Every row gives one point. To make a cloud, some directions were put in groups of two or more. Within a group, all points are equally far from the middle, so they leave a hole (a ring in 2 directions, a hollow ball in 3). The other directions are filled evenly. Then the cloud was stretched, turned, moved and blurred a little. How many holes are there, and how many directions does each take, smallest first?

Cloud (19 x 3):
[[-0.53 -0.09  0.24]
 [-0.12 -0.19 -0.73]
 [-0.40 -0.18 -0.33]
 [-0.30  0.02  0.25]
 [ 0.07  0.41 -0.22]
 [ 0.10  0.19 -0.73]
 [ 0.41 -0.58 -0.08]
 [-0.67 -0.10 -0.07]
 [ 0.01  0.12  0.00]
 [-0.05 -0.57 -0.47]
 [ 0.03  0.35 -0.47]
 [-0.16 -0.03 -0.32]
 [ 0.16 -0.13 -0.75]
 [-0.18 -0.40 -0.72]
 [ 0.71 -0.10 -0.20]
 [ 0.38  0.23 -0.46]
 [ 0.36 -0.17 -0.17]
 [ 0.46  0.15 -0.05]
 [ 0.36  0.01 -0.74]]
Holes: 0

Cloud (21 x 3):
[[ 1.03  0.12  0.05]
 [ 0.06 -0.62  0.46]
 [-0.40 -0.17 -0.14]
 [-0.25  0.13 -0.34]
 [-0.39 -0.31  0.64]
 [-0.37 -0.44  0.35]
 [ 0.37  0.45 -0.18]
 [-0.32  0.15  0.34]
 [-0.03 -0.48  0.23]
 [-0.20 -0.24  0.55]
 [-0.13 -0.04 -0.24]
 [ 0.08 -0.44 -0.48]
 [ 0.40  0.06 -0.73]
 [ 0.22  0.26  0.06]
 [ 0.72  0.54 -0.02]
 [-0.63  0.02  0.15]
 [-0.24  0.08  0.22]
 [ 0.19 -0.42  0.35]
 [ 0.19 -0.44 -0.05]
 [-0.54  0.06  0.10]
 [-0.56  0.00  0.14]]
Holes: 0

Cloud (31 x 4):
[[-0.42  0.11  0.23 -0.20]
 [ 0.25 -0.15 -0.51  0.16]
 [ 0.59 -0.53 -0.30 -0.04]
 [-0.11  0.27 -0.88 -0.20]
 [ 0.22  0.03 -0.23  0.23]
 [-0.15  0.06  0.07  0.40]
 [ 0.28 -0.42 -0.55 -0.13]
 [ 0.50  0.10 -0.11 -0.19]
 [ 0.14 -0.14 -0.14 -0.14]
 [-0.02  0.23 -0.79  0.10]
 [-0.39 -0.03  0.45  0.38]
 [-0.68  0.31  0.09  0.34]
 [-0.53  0.26 -0.29 -0.57]
 [-0.02 -0.36 -0.32  0.10]
 [-0.13  0.78 -0.49  0.02]
 [-0.50  0.53  0.01 -0.35]
 [ 0.64 -0.25  0.01  0.04]
 [-0.01 -0.39  0.60 -0.20]
 [-0.01  0.90 -0.15 -0.38]
 [ 0.07  0.37 -0.48  0.34]
 [-0.05  0.21  0.76  0.48]
 [-0.31 -0.22 -0.07  0.53]
 [-0.06  0.29  0.20 -0.43]
 [ 0.72 -0.24 -0.42  0.15]
 [ 0.22  0.34 -0.25  0.04]
 [-0.14  0.27 -0.13  0.75]
 [ 0.25  0.21  0.40 -0.10]
 [-0.29  0.30 -0.51  0.31]
 [ 0.02 -0.17  0.27  0.57]
 [ 0.95  0.10 -0.19  0.29]
 [ 0.02 -0.53  0.40  0.22]]
Holes: 0

Cloud (29 x 4):
[[ 0.48 -0.38  0.11 -0.29]
 [ 0.11  0.20  0.43 -0.60]
 [ 0.22  0.20 -0.06 -0.86]
 [ 0.31 -0.09 -0.53  0.38]
 [ 0.14  0.32 -0.69 -0.25]
 [-0.33 -0.28 -0.41  0.19]
 [ 0.33 -0.01 -0.51 -0.67]
 [-0.17  0.21  0.43 -0.42]
 [ 0.49  0.58 -0.10 -0.08]
 [ 0.00 -0.40 -0.17 -0.72]
 [ 0.45 -0.14 -0.59  0.13]
 [ 0.66  0.26  0.06 -0.19]
 [-0.10  0.09  0.15 -0.79]
 [-0.02  0.08  0.02  0.57]
 [-0.49  0.11 -0.12 -0.24]
 [ 0.44  0.56 -0.15 -0.44]
 [ 0.38 -0.48  0.09 -0.32]
 [-0.37  0.37 -0.29 -0.03]
 [ 0.16 -0.19  0.47 -0.17]
 [ 0.45 -0.45 -0.28 -0.44]
 [-0.06 -0.29  0.35  0.14]
 [ 0.12  0.05 -0.08 -0.89]
 [ 0.52 -0.05 -0.43  0.25]
 [ 0.30  0.17 -0.41 -0.74]
 [ 0.16 -0.45  0.27 -0.17]
 [-0.08  0.15  0.16  0.49]
 [-0.05  0.02  0.52 -0.09]
 [ 0.40 -0.16 -0.65  0.05]
 [ 0.13 -0.61  0.05 -0.31]]
Holes: 2 (2, 2)

Cloud (54 x 6):
[[ 0.50 -0.09 -0.14 -0.30  0.40  0.37]
 [ 0.59 -0.01 -0.37  0.00  0.50  0.02]
 [ 0.17 -0.17 -0.56 -0.22 -0.07  0.35]
 [ 0.19 -0.38 -0.27 -0.04 -0.32  0.40]
 [ 0.19  0.12  0.47 -0.31 -0.20  0.46]
 [-1.08 -0.43 -0.10 -0.18  0.09  0.26]
 [-0.44 -0.29 -0.44 -0.33  0.87  0.33]
 [-0.09 -0.52 -0.24 -0.17 -0.52  0.14]
 [-0.44 -0.17  0.28 -0.08 -0.85  0.42]
 [ 0.00 -0.47 -0.05  0.13  0.13  0.58]
 [-0.44  0.19 -0.41 -0.35 -0.44  0.04]
 [-0.07  0.52  0.17 -0.13  0.59 -0.28]
 [-0.21  0.08 -0.61 -0.45  0.02  0.35]
 [-0.12  0.64 -0.26 -0.40  0.35 -0.01]
 [-0.61 -0.60  0.13 -0.59 -0.05  0.50]
 [ 0.16  0.09 -0.11 -0.34  0.51  0.58]
 [-0.57 -0.47  0.46 -0.13  0.16  0.66]
 [ 0.26  0.30 -0.29 -0.31 -0.24  0.43]
 [-0.22  0.02  0.61 -0.14 -0.70  0.26]
 [-0.40 -0.39 -0.17 -0.83  0.36  0.00]
 [ 0.34 -0.07 -0.40 -0.07  0.10 -0.60]
 [ 0.51  0.10  0.43 -0.39  0.01 -0.14]
 [ 0.29 -0.01 -0.46 -0.30 -0.41  0.09]
 [ 0.03 -0.28 -0.19 -0.21  0.53  0.62]
 [-0.16  0.40  0.28  0.32  0.12  0.14]
 [-0.64 -0.21  0.52  0.08 -0.63  0.24]
 [ 0.31  0.11 -0.14  0.06  0.54 -0.62]
 [ 0.24 -0.07  0.12 -0.57 -0.42  0.23]
 [ 0.12  0.26  0.47 -0.59  0.08  0.04]
 [ 0.47  0.36 -0.14 -0.49  0.54  0.09]
 [-0.89 -0.22 -0.09 -0.08  0.05  0.66]
 [ 0.39 -0.02 -0.07 -0.10  0.21  0.54]
 [ 0.52  0.10 -0.47 -0.36  0.00 -0.35]
 [-0.06 -0.27 -0.34  0.08  0.91 -0.06]
 [-0.21 -0.48  0.63 -0.39  0.13  0.02]
 [-0.48 -0.81  0.26 -0.12  0.46  0.10]
 [-0.23  0.31  0.26 -0.62  0.19  0.39]
 [-0.03  0.19  0.20 -0.29 -0.80  0.29]
 [ 0.01  0.50 -0.23  0.23 -0.37 -0.21]
 [-0.09 -0.08  0.63 -0.42 -0.19  0.39]
 [ 0.50  0.16 -0.04  0.34 -0.07  0.18]
 [ 0.30 -0.06  0.05  0.45 -0.30  0.14]
 [-0.14  0.22  0.63 -0.37  0.23 -0.09]
 [ 0.28  0.32  0.20  0.10  0.56 -0.39]
 [-0.19 -0.09  0.55 -0.61  0.04  0.35]
 [ 0.03  0.40 -0.62 -0.14 -0.09 -0.23]
 [ 0.08  0.12 -0.01 -0.75 -0.24 -0.03]
 [ 0.31 -0.12  0.35  0.15  0.09  0.42]
 [-0.18 -0.10  0.36 -0.30  0.81 -0.30]
 [-0.19  0.38  0.26 -0.44 -0.36  0.45]
 [ 0.69  0.49 -0.12 -0.04  0.05 -0.36]
 [-0.28  0.31  0.41 -0.05  0.39  0.38]
 [-0.52 -0.46  0.46 -0.23  0.43 -0.25]
 [-0.13  0.07 -0.14 -0.28 -0.71 -0.23]]
Holes: 1 (6)

Cloud (46 x 6):
[[-0.09 -0.50 -0.20 -0.05  0.54 -0.60]
 [ 0.11 -0.22 -0.02 -0.73 -0.02 -0.53]
 [ 0.23 -0.47  0.04 -0.39 -0.40 -0.31]
 [ 0.07  0.02 -0.29 -0.81  0.06 -0.39]
 [ 0.14  0.05  0.27  0.19 -0.15 -0.81]
 [ 0.59  0.27  0.11 -0.64  0.38 -0.23]
 [ 0.10 -0.59 -0.07 -0.27  0.41  0.16]
 [ 0.40  0.30 -0.50 -0.51 -0.41 -0.33]
 [ 0.07 -0.34 -0.19 -0.49 -0.03  0.40]
 [-0.09  0.09  0.56 -0.30 -0.23 -0.52]
 [ 0.47  0.19 -0.72 -0.11 -0.12 -0.20]
 [ 0.26  0.24 -0.57 -0.41 -0.36 -0.52]
 [ 0.43  0.04 -0.21 -0.20  0.45 -0.75]
 [ 0.61 -0.19  0.58 -0.40  0.10  0.29]
 [ 0.35 -0.35  0.69 -0.40  0.07 -0.14]
 [-0.01 -0.08  0.55  0.02 -0.37  0.05]
 [-0.12  0.10 -0.01  0.43 -0.19  0.14]
 [-0.38  0.31 -0.17 -0.48  0.35 -0.07]
 [ 0.45  0.44  0.23 -0.41 -0.34  0.21]
 [-0.41  0.28  0.01  0.17  0.61 -0.58]
 [-0.42  0.18  0.31  0.10 -0.29 -0.61]
 [ 0.25  0.33  0.22 -0.60 -0.25 -0.48]
 [ 0.09 -0.14 -0.38 -0.24  0.54 -0.70]
 [ 0.69 -0.06  0.27  0.26  0.24  0.03]
 [ 0.09  0.44  0.23 -0.35 -0.33 -0.55]
 [-0.43  0.36 -0.49  0.22  0.20 -0.56]
 [ 0.07  0.09  0.49 -0.22  0.17  0.47]
 [ 0.06 -0.38 -0.02 -0.63  0.28 -0.51]
 [ 0.29 -0.32  0.74 -0.26  0.35 -0.29]
 [ 0.38 -0.53  0.06 -0.55 -0.15  0.13]
 [-0.11  0.09  0.34  0.40  0.17 -0.77]
 [ 0.38 -0.44 -0.39  0.19  0.00 -0.11]
 [-0.28 -0.43 -0.37  0.24 -0.10 -0.55]
 [-0.51  0.27  0.34 -0.35  0.02 -0.40]
 [ 0.33  0.44  0.23 -0.65 -0.16 -0.28]
 [ 0.45  0.07 -0.69 -0.04  0.22 -0.09]
 [-0.21 -0.09  0.64  0.01  0.57 -0.47]
 [ 0.31  0.44  0.29 -0.17  0.52  0.09]
 [-0.01  0.56 -0.02  0.23  0.41 -0.32]
 [ 0.65 -0.29 -0.31  0.12 -0.09 -0.05]
 [-0.07  0.64 -0.06  0.21 -0.03 -0.45]
 [ 0.29 -0.16 -0.39 -0.29  0.49  0.27]
 [-0.23  0.41  0.22  0.01 -0.28 -0.66]
 [-0.24 -0.26 -0.25 -0.27  0.59 -0.59]
 [-0.32 -0.42 -0.36  0.25 -0.11 -0.52]
 [-0.16 -0.51 -0.27  0.18  0.42 -0.59]]
Holes: 3 (2, 2, 2)

Cloud (78 x 8):
[[ 0.01 -0.05 -0.62  0.34 -0.09  0.30 -0.22 -0.45]
 [ 0.03 -0.14 -0.14 -0.29  0.49  0.44 -0.61  0.66]
 [ 0.18  0.50  0.69 -0.02 -0.13  0.51 -0.38 -0.09]
 [-0.43  0.12  0.44 -0.30  0.29  0.01 -0.53  0.90]
 [-0.77 -0.01  0.39  0.62  0.52  0.18 -0.55 -0.09]
 [-0.08 -0.19 -0.22 -0.53 -0.09  0.58 -0.16  0.41]
 [ 0.43 -0.29 -0.52 -0.28  0.56 -0.46 -0.07 -0.49]
 [-0.07 -0.05  0.21 -0.03 -0.12 -0.32  0.09 -0.41]
 [-0.02  0.39 -0.68  0.02  0.15 -0.22  0.45  0.08]
 [ 0.04  0.12 -0.15  0.40 -0.15  0.48 -0.75 -0.05]
 [ 0.32  0.20  0.23  0.29 -0.58 -0.16 -0.05  0.20]
 [-0.03 -0.32  0.19  0.72 -0.44  0.34 -0.60 -0.27]
 [ 0.15 -0.26  0.19 -0.76  0.20  0.01 -0.12  0.16]
 [-0.34  0.14  0.24  0.29  0.65 -0.22 -0.35  0.01]
 [ 0.47 -0.35  0.51 -0.33  0.35  0.17 -0.38  0.40]
 [-0.54 -0.04 -0.07  0.44 -0.40 -0.15  0.04  0.21]
 [ 0.46  0.14  0.38 -0.18  0.53 -0.19  0.02 -0.31]
 [ 0.31  0.51  0.76  0.42  0.23  0.29 -0.27 -0.01]
 [ 0.23  0.31 -0.35 -0.01  0.26  0.31 -0.10 -0.08]
 [-0.40  0.11 -0.36 -0.07  0.50 -0.45 -0.02 -0.15]
 [ 0.36  0.65 -0.16 -0.06 -0.37  0.01 -0.02  0.11]
 [ 0.45  0.16  0.08  0.59 -0.68 -0.05 -0.82  0.13]
 [-0.29 -0.14 -0.66  0.29  0.28 -0.26 -0.43  0.19]
 [-0.20  0.43  0.04  0.12  0.14  0.58 -0.22  0.00]
 [-0.50 -0.26  0.03 -0.25  0.29  0.13  0.15  0.47]
 [ 0.12 -0.85  0.31 -0.23  0.38  0.64 -0.35 -0.37]
 [ 0.19 -0.17 -0.37  0.04 -0.12  0.46 -0.56  0.05]
 [ 0.01  0.11 -0.13 -0.27  0.29 -0.01 -0.57 -0.44]
 [ 0.00 -0.16  0.19  0.62  0.12  0.73 -0.23  0.38]
 [ 0.09  0.42  0.06  0.50 -0.48 -0.20  0.13 -0.26]
 [ 0.72  0.03  0.07  0.25  0.01 -0.38 -0.63 -0.23]
 [ 0.16 -0.17  0.39 -0.11 -0.33  0.87 -0.67  0.23]
 [-0.12 -0.22  0.16 -0.05 -0.21 -0.37 -0.21  0.04]
 [ 0.54 -0.18  0.37  0.41  0.13  0.66 -0.07  0.34]
 [-0.12 -0.37 -0.54 -0.11  0.25  0.35 -0.47 -0.17]
 [ 0.17 -0.46  0.09  0.44  0.06  1.02  0.01 -0.12]
 [ 0.12  0.46 -0.05  0.43 -0.70 -0.14 -0.01  0.38]
 [ 0.58 -0.32 -0.31  0.02 -0.52  0.30  0.55 -0.15]
 [-0.24  0.44 -0.25  0.27  0.50 -0.41 -0.27  0.29]
 [ 0.49  0.11  0.40 -0.26 -0.29  0.58  0.07  0.17]
 [-0.48 -0.31 -0.44 -0.31  0.10 -0.15  0.22  0.26]
 [ 0.09  0.27 -0.45 -0.20  0.29 -0.40 -0.56 -0.19]
 [-0.18 -0.58 -0.32  0.28 -0.12 -0.14  0.34  0.04]
 [-0.75 -0.41 -0.20  0.37  0.49  0.40 -0.46  0.11]
 [ 0.80 -0.38 -0.43 -0.34 -0.37  0.23  0.18 -0.11]
 [ 0.44  0.86  0.31  0.38 -0.55 -0.33 -0.28  0.13]
 [-0.48 -0.08 -0.02 -0.49  0.74  0.21  0.04 -0.10]
 [ 0.27 -0.22  0.31 -0.01 -0.27  0.51 -0.91 -0.01]
 [-0.08 -0.37 -0.27  0.68  0.21 -0.15 -0.03 -0.12]
 [ 0.62  0.34 -0.06 -0.63  0.18 -0.60 -0.01 -0.12]
 [-0.17  0.61  0.27 -0.05 -0.18  0.44 -0.34  0.89]
 [-0.48  0.67  0.32  0.27  0.38 -0.06 -0.35  0.58]
 [ 0.43  0.31  0.10  0.24 -0.24 -0.15  0.33 -0.38]
 [-0.40  0.35 -0.55  0.24  0.13 -0.16  0.08 -0.03]
 [-0.45  0.11 -0.04  0.49  0.46  0.52 -0.36  0.23]
 [-0.01 -0.21  0.29  0.06 -0.06  0.87  0.61  0.21]
 [ 0.20 -0.05 -0.08  0.67  0.11 -0.53 -0.35 -0.24]
 [ 0.55 -0.27 -0.15 -0.82  0.16 -0.17 -0.04  0.29]
 [-0.08 -0.25 -0.27  0.24  0.52  0.14 -0.10  0.55]
 [ 0.11  0.47  0.52  0.34  0.09 -0.45 -0.53 -0.23]
 [ 0.06 -0.01  0.27  0.20 -0.73  0.07 -0.30 -0.17]
 [ 0.30  0.09 -0.48  0.04  0.15  0.40  0.33 -0.44]
 [-0.26  0.59  0.22  0.01  0.67 -0.18 -0.29  0.58]
 [ 0.81 -0.41 -0.25 -0.41 -0.12  0.08 -0.16 -0.07]
 [ 0.00  0.22  0.37  0.35 -0.16  0.40 -0.38 -0.62]
 [ 0.64 -0.15 -0.34  0.00 -0.05  0.53 -0.14  0.17]
 [-0.16  0.76  0.26  0.63  0.25  0.07 -0.41  0.48]
 [-0.07 -0.20  0.45 -0.37  0.25 -0.01 -0.08  0.31]
 [-0.38  0.25 -0.46  0.58  0.05 -0.09  0.23 -0.20]
 [ 0.03 -0.02 -0.39 -0.79  0.28 -0.07  0.25  0.00]
 [-0.21  0.48  0.08 -0.50  0.44  0.07 -0.33  0.44]
 [-0.12  0.70  0.22  0.08  0.35  0.10  0.05  0.76]
 [-0.45  0.57 -0.16  0.09  0.34 -0.44 -0.54  0.28]
 [-0.04 -0.39  0.57  0.01  0.07  0.21 -0.92  0.09]
 [ 0.22  0.24  0.21 -0.10  0.64 -0.50 -0.11 -0.07]
 [ 0.13  0.23 -0.32 -0.14 -0.13 -0.13 -0.36 -0.65]
 [ 0.23  0.00  0.13  0.09 -0.44  0.69 -0.35  0.42]
 [-0.78 -0.26  0.00  0.62  0.34  0.47 -0.59  0.24]]
Holes: 2 (2, 3)

Cloud (75 x 8):
[[ 0.10 -0.12  0.57 -0.16 -0.34 -0.68 -0.04 -0.03]
 [-0.15  0.05 -0.05 -0.96  0.22  0.10  0.24  0.51]
 [ 0.16 -0.38 -0.09  0.25 -0.25 -0.42 -0.23 -0.25]
 [ 0.18 -0.89 -0.17 -0.21 -0.28 -0.26 -0.35  0.06]
 [ 0.06  0.25 -0.06 -0.12 -0.28  0.51 -0.26 -0.15]
 [-0.07  0.05 -0.45  0.24 -0.25  0.05 -0.25  0.65]
 [-0.35 -0.13  0.38 -0.42  0.01  0.27 -0.23 -0.57]
 [ 0.30 -0.12  0.05 -0.05 -0.53  0.10  0.65  0.56]
 [-0.01 -0.61  0.24 -0.12 -0.17 -0.47  0.56  0.54]
 [ 0.27 -0.55  0.28  0.57  0.14 -0.41 -0.50  0.27]
 [ 0.23 -0.83  0.27 -0.32 -0.30 -0.19  0.06 -0.04]
 [-0.37  0.08 -0.32 -0.90 -0.40  0.27  0.49 -0.07]
 [ 0.41 -0.57  0.10 -0.17  0.14  0.24  0.27  0.84]
 [-0.15 -0.14  0.02  0.06 -0.77  0.19  0.12  0.46]
 [ 0.24 -0.25 -0.36  0.48 -0.05 -0.19 -0.65  0.59]
 [ 0.28 -0.13 -0.42 -0.39 -0.35 -0.15 -0.59  0.34]
 [-0.08 -0.38 -0.21 -0.73 -0.15 -0.03 -0.68  0.25]
 [-0.07 -0.27 -0.24  0.08 -0.28 -0.49 -0.59  0.06]
 [ 0.15  0.17  0.48  0.19 -0.32  0.26  0.29  0.34]
 [ 0.02 -0.71  0.25 -0.31 -0.63  0.17  0.04 -0.03]
 [-0.34  0.30 -0.09 -0.20 -0.32  0.09 -0.46  0.05]
 [-0.14 -0.80 -0.06  0.15 -0.28 -0.43 -0.09  0.72]
 [-0.38  0.11  0.70 -0.01 -0.21 -0.44  0.47  0.05]
 [ 0.12  0.37 -0.10 -0.57 -0.20 -0.30  0.21 -0.13]
 [-0.67 -0.39  0.48 -0.22 -0.02  0.42  0.30  0.02]
 [ 0.17  0.07  0.28 -0.36  0.20  0.19  0.23 -0.48]
 [-0.57 -0.03  0.46  0.28 -0.21 -0.09  0.13  0.28]
 [ 0.54 -0.34 -0.12  0.04 -0.06 -0.46 -0.09  1.06]
 [-0.22 -0.30  0.00 -0.23 -0.21 -0.68 -0.35  0.51]
 [-0.50 -0.37 -0.49 -0.71  0.23  0.14 -0.10  0.01]
 [-0.55 -0.03 -0.13  0.22 -0.20 -0.18 -0.37  0.34]
 [-0.54  0.20 -0.14 -0.08 -0.36 -0.08  0.60  0.10]
 [ 0.42 -0.67  0.43 -0.33  0.05  0.14 -0.33  0.37]
 [ 0.49 -0.65 -0.21 -0.45  0.26 -0.17  0.02  0.26]
 [ 0.16 -0.38 -0.68 -0.13 -0.14  0.04 -0.09  0.88]
 [-0.68 -0.20  0.18  0.20 -0.22  0.42  0.13 -0.19]
 [ 0.13 -0.33  0.00  0.39 -0.32 -0.06  0.26 -0.31]
 [ 0.06  0.01 -0.09 -0.22 -0.65  0.19  0.76  0.05]
 [-0.19  0.21  0.53 -0.39 -0.55 -0.25  0.69 -0.33]
 [-0.20 -0.06 -0.52 -0.21 -0.43 -0.03 -0.45  0.54]
 [ 0.12 -0.53  0.56 -0.40 -0.19  0.01  0.02  0.61]
 [ 0.31 -0.17 -0.08  0.53  0.31 -0.02 -0.14  0.81]
 [-0.38 -0.33 -0.26 -0.34  0.18  0.44 -0.81 -0.06]
 [ 0.41 -0.73 -0.07  0.12  0.18  0.50 -0.19  0.65]
 [ 0.35 -0.42 -0.04 -0.10 -0.57  0.29  0.23  0.59]
 [ 0.07  0.08 -0.16 -0.42 -0.02 -0.37  0.26  0.86]
 [-0.36 -0.23  0.52 -0.79 -0.41 -0.20  0.39 -0.04]
 [ 0.35 -0.61  0.33 -0.32  0.24  0.13  0.41  0.03]
 [ 0.50 -0.49  0.30  0.30 -0.39 -0.44 -0.09  0.78]
 [-0.47 -0.13  0.19 -0.32  0.53 -0.18 -0.15  0.00]
 [-0.53 -0.34  0.18 -0.73  0.31 -0.09 -0.19  0.05]
 [ 0.38 -0.13 -0.68 -0.20 -0.33  0.00 -0.10  0.27]
 [-0.85 -0.22 -0.15 -0.26  0.06  0.51 -0.07 -0.29]
 [ 0.37 -0.01  0.31  0.13  0.16 -0.45 -0.53  0.50]
 [-0.65 -0.06  0.56  0.12  0.01  0.01  0.19  0.14]
 [-0.18 -0.38  0.14  0.42  0.35 -0.29 -0.55  0.53]
 [ 0.32 -0.23 -0.35 -0.60  0.43  0.40 -0.48  0.15]
 [ 0.07  0.08 -0.36 -0.26  0.51  0.27 -0.57  0.29]
 [ 0.09 -0.33 -0.40 -0.55 -0.46  0.29  0.39 -0.15]
 [-0.39 -0.40 -0.52 -0.39 -0.24  0.28  0.46  0.27]
 [-0.08 -0.10 -0.33  0.14  0.09  0.76 -0.13  0.28]
 [ 0.13 -0.42 -0.34 -0.33 -0.38 -0.34 -0.01 -0.19]
 [-0.38  0.22  0.17 -0.42 -0.73  0.09  0.02  0.17]
 [-0.01 -0.39 -0.19 -0.61  0.32  0.05 -0.74  0.59]
 [-0.08 -0.48  0.15 -0.36 -0.81  0.07  0.08 -0.22]
 [-0.08 -0.75 -0.37 -0.47  0.04 -0.17 -0.36 -0.01]
 [-0.18 -0.82  0.23 -0.03 -0.27 -0.22  0.36  0.50]
 [-0.24 -0.06 -0.21  0.11 -0.36 -0.15  0.66  0.39]
 [-0.12 -0.08 -0.27 -0.37 -0.45  0.31  0.62  0.51]
 [-0.04 -0.56  0.58 -0.46  0.29 -0.17  0.21  0.08]
 [-0.32  0.34  0.34 -0.50  0.21  0.00  0.28 -0.38]
 [ 0.64  0.00  0.01 -0.02  0.27  0.02 -0.14 -0.03]
 [-0.11 -0.06  0.21 -0.50 -0.16 -0.75  0.21  0.14]
 [-0.59  0.11  0.50 -0.27  0.08  0.30  0.61 -0.22]
 [-0.38 -0.25  0.18 -0.69  0.18  0.24 -0.58 -0.13]]
Holes: 3 (2, 2, 4)
